Rows are points. Each copy is the shape, with its points in the same order, turned, moved and blurred by noise. Some copies are also mirrored. Which?

Shape (7 x 2):
[[  9   0]
 [ 17  44]
 [-54 -21]
 [ 10 -18]
 [ 18  44]
 [ -8   8]
 [-13  17]]
Copy 1 (7 x 2):
[[  8 -14]
 [ 37 -47]
 [ 30  49]
 [ -9  -3]
 [ 34 -48]
 [ 23  -6]
 [ 34  -7]]
Copy 1 is: only turned
Copy 2 (7 x 2):
[[ -7  -8]
 [ 11 -48]
 [ 35  46]
 [-17   8]
 [  9 -47]
 [ 11  -3]
 [ 21  -8]]
Copy 2 is: only turned
Copy 3 (7 x 2):
[[ -3 -10]
 [ -3 -56]
 [ 60  22]
 [ -5   8]
 [ -3 -56]
 [ 15 -14]
 [ 21 -25]]
Copy 3 is: only turned

Shape (9 x 3):
[[  8   6  14]
 [  6   5  -7]
 [ 17 -20  12]
 [ 19  -1   9]
 [ 20  -4  15]
 [-44   5  10]
 [ 13   5  -4]
 [-60   8  13]
 [ 12  -7 -35]]
Copy 1 (9 x 3):
[[ 11  20   0]
 [ -9  13  -1]
 [ 15  15 -25]
 [  7  26 -10]
 [ 14  28 -13]
 [ 16 -26  25]
 [ -5  21  -5]
 [ 20 -36  36]
 [-32   5 -20]]
Copy 1 is: only turned
Copy 2 (9 x 3):
[[-15  -8  -1]
 [  1 -15   0]
 [-11  14  25]
 [ -8  -8  14]
 [-17  -8  21]
 [ -5  21 -36]
 [  2 -14   8]
 [ -1  29 -54]
 [ 31 -13  11]]
Copy 2 is: mirrored
Copy 3 (9 x 3):
[[  1  17  -6]
 [  4  -4  -3]
 [ -5   9 -33]
 [  8  12 -18]
 [  4  17 -23]
 [-39  10  25]
 [  7   3  -8]
 [-50  15  35]
 [  7 -33 -10]]
Copy 3 is: mirrored

Shape (8 x 4):
[[  9  30  18 -12]
 [ 10 -18  18  34]
 [-16 -11  -2  60]
 [  9  21 -31   9]
 [-26 -13 -17 -11]
 [ 13 -22  17 -11]
 [ 13 -18   9  -8]
 [ 21  13 -33   0]]
Copy 1 (8 x 4):
[[ 20  28 -11  -4]
 [-10 -31 -21 -13]
 [  1 -50 -36  18]
 [-13  18 -30  35]
 [ -7 -10  22  37]
 [-15  -2  10 -15]
 [-14  -2   7 -10]
 [-27  21 -24  29]]
Copy 1 is: only turned
Copy 2 (8 x 4):
[[ 17 -13  39 -17]
 [ 24  34  13  26]
 [ 48  32 -24  21]
 [ 11 -26  -2   8]
 [ -5  13 -18 -26]
 [ -7  29  28   1]
 [ -3  23  18  -1]
 [-13 -21   2  17]]
Copy 2 is: only turned
Copy 3 (8 x 4):
[[-16  -3  -4  44]
 [ 11  46  -6   3]
 [ 49  41  10  -8]
 [ -1  -8  32   3]
 [ 10 -14 -18 -19]
 [-24  27 -24  -1]
 [-19  22 -15  -4]
 [-16  -2  32  -2]]
Copy 3 is: mirrored
